Each row of a before or after table is a point. The points were changed in one or more steps. Then noise was added and the rows were shuffled. The steps act on columns, c1 being the first. What was done? A step turns or swaps two columns, mirrors them in a line or flattens them onto one, adds a multiple of one to another, or multiplies or shifts one. Angles are multiples of 10 degrees, from the lower column toward the higher: turns from -170 to 170, lines from 10 to 170 but not 90. Use the fewest steps. Two steps may share a column if one is a turn and the other turns, adds or multiplies; they go together, in the order done. Otherwise the lowest column goes first.
In the rows, 128 means zero.

Before (14 x 2):
[[158  99]
 [ 88  90]
 [114 112]
 [128 116]
 [ 79 143]
 [239  87]
 [162  97]
 [ 84  94]
 [170 112]
 [ 95 125]
 [118 105]
 [136  91]
 [163  65]
 [136 111]]
After (14 x 2):
[[163 100]
 [146 124]
 [149 142]
 [157 177]
 [189  24]
 [165 126]
 [149  91]
 [143 145]
 [105 173]
 [140 133]
 [161 103]
 [125 160]
 [195 106]
 [156 173]]
Steps: mirror c1 and c2 in the line at 140 degrees

Before:
[[124 103  82 110  76 162]
 [ 79  58 189  92 167 177]
 [114 137  92 195  98  61]
 [173 163 183 172 134 133]
 [ 89  87 129 117 138 109]
 [ 94 161 170 175 173 110]
 [156 137 159  90 128 105]
 [175 138 170 186 159  73]
 [107 138 198 185 193 168]
 [114 117 121 144  84 135]
 [120 103 105 115 145 147]]
After (11 x 6):
[[124  76 112 111  75 160]
 [174 171 131 187 161  73]
 [172 188 153 172 134 132]
 [114 119 117 145  83 134]
 [ 90 121  86 117 137 111]
 [120 102 107 115 144 147]
 [ 95 173 154 175 173 111]
 [112  95 143 195  97  61]
 [157 161 130  89 127 105]
 [ 78 175  50  94 167 176]
 [106 198 123 185 194 170]]
Steps: mirror c2 and c3 in the line at 40 degrees

Before (12 x 11):
[[168 172 159 109  92 172 121 132 147 122 191]
 [ 84 165 101 126 106 161 141 129 154 114  92]
 [ 94 169 132 156 127 101 111 136 145  80 166]
 [111 174 115  81 141 107 135 140 139 128 108]
 [ 88 118 123 117  82  95 140 185 155  93  94]
 [115 186 138 140 107 101  71 138 129  84  99]
 [111 165 123 158  91  94 149 127  98 132 131]
 [ 70 145 156 138 107 108 142 153 100  78  91]
 [ 75 161 150 141 121  96 136 145 168 126  87]
 [202 168 132  93 133 143 147 150 163  87 104]
 [135 145 136 134 133 106 123 228 127  97  94]
 [ 82   7 142 152 129 104 119 138 138 130  98]]
After (12 x 11):
[[138 175 145 109 142 108 136 143 140 127  81]
 [138 170  55 107 130 141 148 149 165  87  93]
 [120 145 119  95 133 106 121 229 127  98 132]
 [109   6 171  95 128 106 116 139 137 131 153]
 [101 169  80 190  90 175 123 130 148 119 107]
 [133 164 149 131  94  94 149 129  99 131 160]
 [146 166 179  90 111 162 141 132 153 114 127]
 [ 89 148 179  92 108 111 140 154 100  77 140]
 [ 95 159 176  88 117  98 135 147 164 126 143]
 [116 186 141  95 107 102  69 139 130  82 139]
 [122 118 167  96  80  97 142 185 156  93 119]
 [118 170 163 168 128 103 110 134 147  84 155]]
Steps: mirror c1 and c3 in the line at 140 degrees; swap c4 and c11

Before:
[[122 122 122 103 103 142 104 143 154 118 145 138 105 108 117 128 142 145
  106 158]
 [148 130 123 157 131 132 142 131 134 149  98 162 131 150 126 115 161 130
  132 176]
 [119 119 146 116 134 104 143  76 102 109  98 119 134 113 142  78 127 130
  143 133]
 [153 142 132 128 157 140 155 124 108 133 137 124 152 139 144  99 118 166
  123 122]
 [144 135 106 142 136 146 117 124 143 151 107 162 126 132 161 128 152 120
  148 173]
 [150 134 147 139 127 131 134 140 126 121 117 125 149 117 148 106 109 138
  123 130]
 [128 106 120 106  90 159  89 140 137 103 144 123 102 100  88 137 149 122
  145 155]
 [144 118 138 110 130 123 127 100  94 121 100 140 137 107 129  97 122 152
  116 106]
 [124 130 151  93 116 153 109 149 141 118 119 126 102 107 108 150 165 118
  140 154]]
After, 9 rows:
[[143 136 105 141 134 147 117 123 143 151 108 107 101 133 227 130 152  88
  146 172]
 [118 120 146 115 133 104 144  77 102 110  97 140 131 114 170  80 125 126
  145 134]
 [154 141 130 127 159 139 156 125 107 132 137 151 115 140 175  99 119 170
  125 123]
 [152 134 148 139 128 131 136 139 128 120 117 146 118 114 189 107 107 137
  122 131]
 [124 131 151  93 116 153 110 149 139 119 118 109 145 105  68 151 164 101
  138 153]
 [145 116 140 111 128 124 125  99  93 121 100 126 114 108 130  95 122 167
  117 106]
 [148 132 124 155 132 133 144 130 134 146  96 110 101 148 120 115 162  97
  131 177]
 [127 107 122 105  89 161  90 139 137 103 143 109 148 100   7 138 148 103
  144 155]
 [120 121 124 102 103 141 103 144 153 119 144 103 136 108  95 128 141 124
  107 156]]
Steps: turn c12 and c13 by -130 degrees; multiply c15 by 3; add -0.7 times c20 to c18

Before, 12 rows:
[[136 133 138  96 134 170 168 107 169 120 114 143 113 125 146 235 149 116
  147 129 111 124 125 130 149 126 149 134 134 136 158 102  78 109 145 115
  144 134 127 172 128 172  87 133 114 158 138 171]
 [141 124 145 111 135 109 105 108 129 153 141 107 115 140 150 114 133 105
  133 141 125 116 126 113 139 152 115 102 119 139 129 140 128  60 131 126
  119 140 124 128 103  96 120 121 146 156 100 116]
 [135 116 137 145 132 116 106 160 130 140 149 139 116 131 107 119 141 113
  152  85 108 113 115 114 116 149 112 135 151  97 114 123 146 138 166 129
  136 141 139 103 152  95 108 127 156 148 120 132]
 [173 112 150 118 132 170 104 136 120 148 127 152 115 138 122 114 125 151
  131 120 143 130 125 125 147 139 158 130 124  88 163  97 156 149 135 126
  150 118 143 103 116 133 118 122 114 156 143 122]
 [115 123  51  91 180 140 135 104 121 142 157 135 123 132 148 147 119 108
  160 136 131 139 119 113 136 156 143 109 150 142 122 134 136 147 121 168
  119 109 117 103 117  95 118  88 156 122  74 137]
 [147 128 137  96 129 204 143 132 121 151 129 140 130 103 146 115 144 110
  133 146 127 116 127 111 127  39 135 126 162 147 137 132 141 143 137 113
  122 135 120 126 127 102 128 126 129 151 101 111]
 [130 105 127 115 129 128  99 158 245 127  91 148 140   7 141 124 122 105
  132 145 153 160 182 142 134 141 118 127 153 139 150 136 162 145 139 119
  139  75 146 102 102 126 112 137 119 135 142 108]
 [150 118 141 100 130 116 113 104 128 152 139  94 126 128 138 156 133 108
  149 123 141 125 116 113  91 149 120 140 115 130 125 120 135 149 148 187
  119 141 113 113 107  92  77 127 176 139 145 142]
 [150 124 147  92 137 118 103 118 126 109 124 150 127  76 147 117 120 150
  132  99 125 117 125 168 121 131 146 130 119 147 123 141 109 140 123 124
  128 149 148 127 100  93 127 114 135 147 152 117]
 [164 111 100 125 204 119 165 129 142  93 153 151 187 141  85 126 159 133
  138 141 120 123 115 117  98 134 107 113 136 141 130 104 150 147 125 123
  136 140 141 116 183 105 110 100 117 122 150 143]
 [144 121 145 104 153 132 147 152 140  92 153 118 140 143 125 132 127 150
  144 117 133 159 120 125 143 153 155 130 163 145 133 141 155 142 123 130
  143 127 111 184 128 112 120 140 162 143 131 135]
 [171  98 146 100 142 121 139 146 121 139 143 139 119 139 149 114 117 110
  136 146 136 113 121 121 147 147 133 116 126 133 131 141 140 120 124 126
  131 144 125 126 109  99 128 125 142 135 110 108]]
After (12 x 48):
[[129 107 185 115 128 127  98 159 243 126  90 148 142   9 141 122 123 105
  131 145 153 160 126 143 133 141 119 127 152 139 148 136 162 147 141 118
  140  23 149 102 101 126 112 139 120 134 142 105]
 [144 120 118 104 152 131 145 150 138  92 155 117 140 141 125 130 124 150
  144 119 135 160 143 123 142 153 154 126 164 143 133 140 156 141 128 132
  140 128 110 181 127 111 118 143 163 143 135 136]
 [142 124 127 110 135 108 107 107 131 153 142 106 114 141 149 115 133 103
  129 144 123 114 148 115 137 153 114 101 117 141 129 140 128  58 134 126
  120 154 122 127 104  96 121 123 148 156  99 114]
 [147 122 123  94 135 119 103 118 125 109 123 150 129  77 145 116 120 149
  132  96 125 117 145 168 122 133 145 130 120 145 125 142 107 142 126 123
  127 170 143 128 100  94 126 114 135 148 153 122]
 [172 110 126 116 130 170 105 135 121 149 130 152 115 137 122 114 124 149
  130 116 144 129 150 124 149 138 158 130 127  89 161  97 156 151 136 128
  149 109 143 103 115 132 118 124 113 154 141 122]
 [150 116 114  99 130 117 115 101 128 151 138  96 126 125 135 158 133 106
  150 124 139 124 142 112  92 146 118 137 114 129 125 119 133 150 152 186
  118 152 112 113 108  92  77 128 177 141 146 139]
 [170  97 120 102 141 121 140 145 123 140 144 143 118 138 151 114 119 111
  136 148 137 114 149 119 148 148 134 114 126 133 129 139 140 120 125 127
  131 161 123 126 109 100 128 124 143 135 111 109]
 [167 110 118 122 204 119 167 127 144  94 153 151 186 143  86 125 158 132
  137 142 120 123 101 117  99 134 106 110 135 140 132 103 148 145 126 123
  135 151 144 116 181 104 110 101 117 121 148 141]
 [148 130 125  96 130 203 141 133 121 153 129 136 130 102 146 114 142 111
  134 149 126 113 140 110 129  40 134 127 164 145 137 135 140 140 120 111
  122 143 120 126 125 102 131 125 126 149 103 112]
 [112 124 120  90 180 141 135 102 120 143 156 133 122 133 149 146 118 109
  161 137 132 136  54 113 137 159 142 109 150 144 122 133 138 149 126 170
  120  88 114 101 116  95 115  86 156 123  75 135]
 [136 134 125  96 132 170 169 108 169 120 115 145 117 129 147 234 151 115
  146 133 109 122 138 129 150 124 148 135 133 139 159 103  77 110 143 115
  145 138 129 174 125 170  88 133 111 157 136 172]
 [137 117 116 145 132 113 107 161 131 141 149 139 116 132 107 116 141 114
  150  82 110 113 138 114 118 143 113 133 150  98 116 122 149 140 170 129
  139 153 137 108 153  95 107 125 155 149 120 133]]
Steps: swap c3 and c23; turn c26 and c35 by 10 degrees; multiply c38 by 2
